Each row is a point. Each copy is the shape, with its points in the same order, stretched, turned, moved and blurred by noise. Is it also mirrored, or only turned?

Shape (5 x 2):
[[-52   2]
 [  4  -8]
 [ -8  12]
 [ 53 -12]
 [-47 -15]]
Copy 1:
[[-44  -8]
 [ 10   0]
 [  0 -18]
 [ 60   5]
 [-40   6]]
Copy 1 is: mirrored
Copy 2 (5 x 2):
[[-47  18]
 [ 10  -1]
 [-13 -11]
 [ 55 -23]
 [-29  25]]
Copy 2 is: mirrored
Copy 3:
[[-59 -15]
 [  1  -4]
 [-19  11]
 [ 50  10]
 [-46 -26]]
Copy 3 is: only turned

Shape (9 x 3):
[[-12  38 -40]
 [-19 -20  -8]
 [ 12 -15  11]
 [-27  31  -4]
 [-25  20  40]
 [ -3   6 -13]
 [ -7  20  28]
 [  8 -16 -58]
 [ -6 -19  49]]
Copy 1, 9 rows:
[[-20  58  -4]
 [-20  -4 -10]
 [ 10 -10   3]
 [-30  36  24]
 [-16  -4  53]
 [ -6  19  -2]
 [ -2   6  42]
 [  0  31 -55]
 [  5 -35  33]]
Copy 1 is: only turned
Copy 2 (9 x 3):
[[-13  51  -5]
 [-32  -3   0]
 [ -3 -18   5]
 [-14  34  33]
 [ -9   8  60]
 [-18  12   0]
 [  4   4  45]
 [-25  12 -44]
 [ -4 -30  49]]
Copy 2 is: only turned
Copy 3:
[[  8 -15  57]
 [-11 -33   0]
 [  9 -19 -24]
 [-19   6  37]
 [-31  20  -1]
 [  4 -19  14]
 [-14  18   2]
 [ 30 -60  18]
 [-23   5 -41]]
Copy 3 is: mirrored

Shape, 10 rows:
[[ -9   0  14 -17 -13  14]
 [ -5 -23 -14 -17  -5   0]
 [-10 -26 -14  19   7  13]
 [ 41  -1 -15  -6   4  15]
 [ -1   1 -11 -15  10  12]
 [ -6 -14   5  60   5   6]
 [ -7 -10  38  23 -24   0]
 [ 23   5 -11  11   7  -4]
 [  1   0 -12 -10 -31   5]
 [ -2 -18 -13 -13 -19 -12]]
Copy 1 (10 x 6):
[[ -4 -12  -4 -13 -14  15]
 [  4 -23 -23   8  12   3]
 [  6  -7   1  39  20  10]
 [ 44  11 -26  -6  13  10]
 [  4  -4 -15  -8  17  18]
 [  6  23  32  47  10  -5]
 [  1  -3  25   5 -29  -9]
 [ 22  22 -10   0  18  -6]
 [  1   1 -32   3 -19   2]
 [  1 -14 -28   5   0 -10]]
Copy 1 is: only turned
Copy 2, 10 rows:
[[ 22   4  -9 -24  -9  12]
 [-11 -10   5 -25   4   1]
 [-22 -12   0   8   1  23]
 [ 16  -7  48   1  -6   4]
 [  6   6  14 -16  13  17]
 [-12  -4 -13  52 -11  21]
 [ 25  -7 -31  16 -28   1]
 [  8   5  27  18   3  -3]
 [ -1  12   8 -23 -26  -3]
 [-11  -4   3 -22  -8 -15]]
Copy 2 is: mirrored
Copy 3 (10 x 6):
[[-16  10   2 -15 -13   0]
 [-11 -19 -17 -11  -5  -4]
 [ -2 -31   9  16  -1   1]
 [ 34  -6  -8 -18   6  17]
 [ -7  -3  -9  -7  12  11]
 [ 20 -26  40  34   0 -18]
 [  1   3  34  -4 -24 -32]
 [ 28  -7  -2  -2  16  -6]
 [  2   7 -20  -2 -21  -7]
 [ -4 -12 -22 -10 -11 -19]]
Copy 3 is: only turned
Copy 4 (10 x 6):
[[-21  -3   6 -15 -20  12]
 [-21 -31 -12 -21   6   6]
 [-19 -30 -11  23  13   4]
 [ 19  -1  -1 -17  24  21]
 [-14  -1 -17 -15   3  13]
 [ -9 -22   4  56  11 -11]
 [-16 -11  31  14 -15 -12]
 [ 11  -4  -5   5  21  -1]
 [ 13 -19 -12 -17 -20   7]
 [ -4 -28 -13 -20  -5  -3]]
Copy 4 is: only turned

Shape (13 x 8):
[[  1 -47 -25  21  -2  42 -23 -35]
 [-22   6   0  23  35  14  31  -4]
 [ 27  15 -20  -9  23  36 -28 -11]
 [ -8 -23 -26  19  20  -8 -16  19]
 [-14 -27  36  20   1  46  18 -35]
 [  2 -10  31 -14   6  34  18  -5]
 [-13  27 -26  51   4  16 -18  13]
 [ 13  -7 -16 -13 -15  -3  22 -31]
 [-10  29  33  23 -11  22 -22 -15]
 [  3 -45  37 -10  25  21  20 -18]
 [-31  16  21 -16 -14  14  -7 -13]
 [ 11 -23  20  -1  27 -15 -13  20]
 [-11 -32  30 -13 -13  33  27   4]]
Copy 1, 13 rows:
[[-26 -50   3 -28  -5  34 -31 -38]
 [-37 -14 -25  29  32   4  13 -15]
 [ 29 -50 -23 -14  12  27  24 -17]
 [ -6 -40 -20   1  10  -2 -30  10]
 [-39  -8  43   3  15  19  10 -50]
 [-18   0  29  -7  30  14  30 -12]
 [  3 -36 -31  57  -7  29 -13  -2]
 [ -1  22 -19 -30  -2  18  -7 -14]
 [ 14 -15  25  47 -19  17  22 -33]
 [-27  -9  33 -26  43 -10  10 -34]
 [-14   0  13   7 -30   5  32  -6]
 [ 17 -24  11   3  32 -23  -8   1]
 [-35   4  40 -13  25  22  14   1]]
Copy 1 is: mirrored
Copy 2, 13 rows:
[[ 27 -45 -24   5  46  26  -8 -36]
 [-13  20 -24  -2   9  33  29  16]
 [  7  19  -9  -8  13  11  10 -60]
 [ 13  -4 -27  23  18 -10   2   0]
 [ -5 -33  14 -18  27  44  19   0]
 [-15  -9   7 -34   4   7  33 -11]
 [ 33  14 -18  51 -13  31   9   5]
 [ 14  -1 -27 -52   9  14 -13 -19]
 [  2  -3  42  21 -17  30   2   0]
 [-21 -22   6 -40  38  -2  28   4]
 [-29  -8   4  -6 -15  25 -12  -8]
 [ -7   2   5  -6  21 -35  19  10]
 [-13 -35   5 -37   2   3  33   5]]
Copy 2 is: mirrored
